Rows are points. Any point is a mix of the corners, with weights that add up to 1. It lies inside the corners' shape when no weight is negative. Is each point inside? If not, which corners have a negative weight?

Corners:
(1): [-3.1 -0.7]
(2): [-0.2 -5.5]
(3): [-0.9  4.1]
Points:
[-2.2  1.0] => inside
[-2.4  3.2] => outside (2)
[-1.3 -5.1] => outside (3)
[-2.5 -4.0] => outside (3)
[-2.4 -1.4] => inside
[-2.6  1.7] => outside (2)
[-0.6 -6.4] => outside (3)
[-0.5 -3.4] => inside
[-0.5 -4.8] => inside

Corners:
(1): [ 4.0  7.2 -2.1  1.9 -2.3 -3.6]
(2): [-3.5  4.1  4.2 -0.9  4.1 -1.1]
(3): [ 0.5  1.8 -6.0 -3.1  3.7  3.3]
(4): [-13.0   1.9   2.0  -0.1  -0.5  -5.1]
(5): [-1.3  0.7  0.9 -1.4 -0.2 -6.1]
(6): [ 3.4  0.7 -2.0  4.7 -2.7  1.8]
(7): [ 6.7  1.9  2.4 -3.2 -3.1  2.1]
Points:
[-0.7  2.0 -2.1 -2.0  1.2  0.9] => inside
[ 2.2  1.8 -1.7  2.8 -1.7  0.6] => inside
[ 0.2  3.1  2.7 -1.5  1.0 -0.2] => inside
[-6.1  1.9  0.9  0.5 -0.9 -2.5] => inside
[-3.5  3.3 -0.3 -2.2  1.2 -2.6] => outside (6)
[-2.7  2.8 -1.8  0.0  1.8 -2.3] => outside (7)
[-1.5  1.2  0.4 -0.1 -1.0 -0.3] => outside (1)

Corners:
(1): [ 2.8 -2.1 -2.2  1.6  7.4  9.4  2.9 -5.1 -2.5 -1.8  5.2]
(2): [ 7.6 -2.5 -2.3 -2.0  9.3  0.5  0.1 -5.4 -4.9 -4.3  6.3]
(3): [ 3.1  0.0 -3.2  0.8  5.5  7.9 -0.3 -0.3 -4.3 -9.2  6.4]
(4): [-0.8 -2.9 -6.7 -0.4  1.5 -0.9  1.0 -0.6  0.0 -3.5  3.8]
(5): [-4.1 -0.3  1.0 -0.7 -3.4  2.4 -5.8  2.3 -2.2  4.4 -3.6]
(6): [-1.5 -3.0 -0.4  4.7  0.4 -4.5  0.6  3.3  3.7  0.0 -5.4]
(7): [-5.4  0.1  4.2 -3.3 -0.7  0.5 -1.0  0.9  2.7  3.5 -1.1]
(8): [ 0.7 -1.0 -2.3  1.1  5.0  0.3  1.1 -7.0 -3.6 -5.4  0.6]
(9): [-3.7  4.5  1.1 -2.8 -1.0 -0.8  0.9  2.2 -3.6  2.8 -5.4]
(10): [-0.3  2.6 -0.5  4.5 -0.3 -1.0 -2.7  1.0  0.1  4.8 -2.5]
(11): [-2.8 -2.1  3.4  1.7 -6.4  0.7 -1.8  0.9 -4.3  4.0 -2.4]
(12): [ 1.4  1.6  1.6  0.8 -4.3 -1.3 -0.7 -1.1  4.2  3.0 -4.3]
Points:
[ 0.3 -0.2 -0.7  0.3  2.2  1.0 -0.1 -1.1 -0.2 -0.9  0.0] => outside (11)
[ 0.8  0.6  0.5  0.7 -1.4 -0.4 -0.4 -1.4  1.5  1.1 -2.4] => inside
[ 1.0 -0.9 -1.5  1.3  3.2  3.9  0.3 -1.4 -1.5 -1.7  1.7] => inside
[ 1.2  0.3 -0.3  1.1  1.9  2.5 -0.8 -0.9 -2.5 -0.5 -0.1] => outside (4, 7)
[-2.0 -0.5 -0.3  0.9  1.2  3.2  0.0 -0.5 -1.3  0.3  0.3] => outside (2, 12)
